Every row gives one point. Examples show where two turns around zero, p and q, send a point. Where does a point land after both, in the order given? Backwards means that the second turn is done in reverse. Each puzzle has new turns, and all numbers are rounded.

Turn p:
[-34 -22] -> [  6 -40]
[ -1 -11] -> [10 -5]
[-16  33] -> [-37  -1]
[51  0] -> [21 46]
Turn q:
[ -5 -37] -> [ -7 -37]
[-26   1] -> [-26   3]
[30 36] -> [32 34]
Where do these land?
q, then p: [-63   4] -> [-33 -54]
q, then p: [23 -7] -> [17 17]
p, then q: [ 17 -10] -> [17 10]
p, then q: [23 13] -> [-1 26]

Turn p:
[ 39 -14  12 -34] -> [ 28 -17  38 -22]
[-13   6 -36  14] -> [ -1  36 -19   5]
[ 8 33 -7 40] -> [ 14   8 -22  46]
[-25 -19  33 -56] -> [-41 -24  40 -37]
[-9 -7 -3 36] -> [  1  -1 -37   8]
Turn q:
[ -4 -19 -22 -37] -> [-15 -37  -3 -25]
[ 48  46  -1 -19] -> [ 38  16 -49 -26]
[-21  -7  33  22] -> [ 7  6 23 38]
[29  3 10 22] -> [ -1  24 -24  16]
[-51 -24 -19  12] -> [-30  -8  52  -2]
Where do these land?
q, then p: [ 33 -14 -36 -43] -> [-13  39  13 -51]
q, then p: [  7 -17  26  29] -> [  0   2 -33  27]
q, then p: [ 5 25 14 -1] -> [25  1 10 10]
q, then p: [-20   1   6   1] -> [  1 -21  -1   2]
q, then p: [-8 31 26 11] -> [ 31 -14   7  25]
p, then q backwards: [ 11 -37  27 -38] -> [-34   5 -32 -39]
q, then p: [-27  11 -63  43] -> [-60 -13  46  28]

Turn p:
[ -3   1  64  35 -16  -1   6 -12] -> [ 42   6 -31  -1  -8 -35 -36  20]
[  4 -62  -9 -31 -16 -38 -48  10] -> [-18 -79  -9   9  40  -8  13 -20]
[ 26  38 -10 -22   9  -4  18  10] -> [-19  38 -15 -12   8  27   6 -13]
[-34   9 -10   3   6  23  35  29] -> [ 17  21  45 -15   2  25 -13  15]
[  6  29 -52  11  34 -22  35  24] -> [ -2  41  17 -15  13  37  57  14]
[ -2  20 -16  -6  20   6  -8   1] -> [ -7  18   9  17  -4  13  13 -12]
[  0  -9  55   3 -18  21   9 -26] -> [ 20  -3 -19 -13 -23 -31 -47  -6]
[-24  65 -21 -10  34  -5  11  -3] -> [ -4  69  26  19  11   9  19 -17]
[ -8 -30 -15  -8 -57  -1 -30 -26] -> [-45 -45   6   6   4 -38 -15  14]
[ 12   2  40  44 -17  44  -7   8] -> [ 25  -3 -22  16 -40   4 -42  36]
[ 23 -62 -27 -17  22 -26 -19 -16] -> [ -9 -60  -7 -11  -1  -4  49 -30]
Turn q:
[-58 -14   3 -29  26 -11 -40  14] -> [ 7  1  2  2 42 -7 36 62]
[-15 -38 -23 -20 -46   1  20 -35] -> [-25 -43 -43 -18 -10 -10  34 -18]
[ -4 -24 -18 -25 -45   7  10  34] -> [  2 -39  -7 -43 -21  25  16  11]
[  4  -9 -14  13  12 -20  -9  10] -> [23 13  9  1 -1  0 19 -6]
[  6  49  -1 -16  15  -2 -45 -46] -> [-23  25  10  34 -18 -60 -10  27]
[ 30 -19   0 -17   0  16  -7 -17] -> [  7 -34   7   6  -5 -25  -9 -12]
[ 20   7 -17  52  25  35  48 -13] -> [ 17  29 -27 -14  13  -3 -46 -58]
[ 28  20  53  56 -31   0   9  34] -> [  8  13   6  34 -34  70 -40 -15]
[-12  27  17 -13  43 -25  14  19] -> [-16  34  41  -3  33   8  -1   8]
Where do these land?
q, then p backwards: [ 24  21  31  -9   2   0 -18  17] -> [-30   2  -8   8 -10  36  -9  12]
p, then q: [-15  22   2   2   2 -10  64   5] -> [-33   2  49  -9  -5 -12 -25  23]
p, then q: [-13 -11  -6  -6 -33 -19 -30 -17] -> [15 15 -1 12 27 13 39 -2]
p, then q backwards: [ 31  29  -1  42   2 -23 -14  -2] -> [-45   2  -7  23 -12  -8 -32 -19]
p, then q backwards: [ -8   7 -27 -21  18 -18 -31 -17] -> [  5 -13  13  -4   9 -37  12 -34]
p, then q: [ 33 -32  43   9  12 -19 -20  -3] -> [ 30 -15  -5 -20 -17 -31  28 -37]
p, then q: [ 35  21 -26 -15 -29  77  97  17] -> [-50 -47  -2 -31 -25  -2 -37 107]
q, then p backwards: [-60 -30  13  -9   2  30 -39 -24] -> [ 21  -5  11  43 -35 -50 -33  21]
q, then p backwards: [ 16   4 -24  26  11 -12 -10  -9] -> [ -8  15  16   7  28  -1   5 -23]
p, then q backwards: [-60 -29   5 -22  12  -4   4 -23] -> [ 53 -15 -10 -27  42  -6   3  -2]
p, then q backwards: [15 -1 -9  4  1 -2 -3 57] -> [-30 -18  32   9  -9   2   4  34]
